Rows are points. The last column is the point's height on a tilted bowl or saddle (a function of degree 2), plus a little noise. Count its main directions that bend up, bend down and stay straight.

Points (11 x 3):
[[ 1.9  3.2  3.7]
 [-3.0  0.2  3.1]
 [ 1.5  6.2  4.1]
 [ 2.4 -2.6  2.7]
 [-1.1  0.9  2.9]
 [-5.8  6.4  3.4]
 [ 3.2 -0.3  3.3]
 [ 3.3  1.0  3.8]
 [-2.8  7.1  3.1]
 [-3.0 -2.6  3.2]
 [ 5.3  0.8  5.1]]
Directions: 1 up, 0 down, 1 straight

Points (16 x 4):
[[ 5.3  0.0 -3.0 -0.8]
 [ 3.3  5.6 -0.6  0.2]
 [-7.9  1.6 -7.8 10.3]
 [-4.3 -0.4  3.8  4.3]
 [ 0.5 -1.9 -0.3  0.6]
 [-3.4  1.4  1.8  2.7]
 [ 1.4 -0.2  3.2  0.8]
 [ 3.5  4.7  0.1 -0.2]
 [-2.7  0.3  1.6  2.2]
 [ 6.1 -5.2  1.2  1.7]
 [ 4.7 -3.9 -0.9  0.4]
 [-0.3  5.1  2.4  1.7]
 [ 2.6 -3.0  1.6  0.7]
 [-4.2 -3.3  4.4  5.2]
 [ 2.5 -2.1 -2.1 -0.1]
 [-3.7  4.8 -5.8  5.3]]
Directions: 3 up, 0 down, 0 straight

Points (22 x 5):
[[-1.1 -4.1 -0.3 -0.3 -1.8]
 [-6.0 -0.2 -3.8  1.4 -1.9]
 [-3.0 -2.8 -3.8 -0.6 -3.1]
 [ 2.3  2.0 -3.0  3.0 -1.8]
 [-0.7  4.2 -7.0  2.0 -5.1]
 [ 9.5  0.3 -3.7  0.8 -0.9]
 [ 2.4 -0.4  2.5  0.4  1.4]
 [ 2.1 -2.2 -4.0 -0.9 -2.9]
 [-1.4  1.2  2.8  5.4 -0.7]
 [ 0.7 -1.1  0.7 -6.4  2.3]
 [-1.1  1.4 -6.3 -6.8 -6.8]
 [ 2.6  3.1  0.5 -0.3  0.4]
 [ 0.2 -3.0 -5.5  3.3 -3.4]
 [ 2.5 -3.5  0.1 -2.8  1.2]
 [-4.3  5.6 -4.4 -2.6 -8.2]
 [ 2.8 -3.2  1.3  2.8 -0.7]
 [ 1.2 -0.3  3.6  0.1  1.2]
 [-3.5  1.0 -2.6 -4.6 -4.3]
 [ 1.5  6.6  2.5 -7.5  1.7]
 [ 2.8  0.2  6.7 -4.1  7.3]
 [ 1.9  5.0  6.2  3.7  0.4]
 [ 2.7  1.9 -0.9 -8.2  3.2]]
Directions: 1 up, 2 down, 1 straight
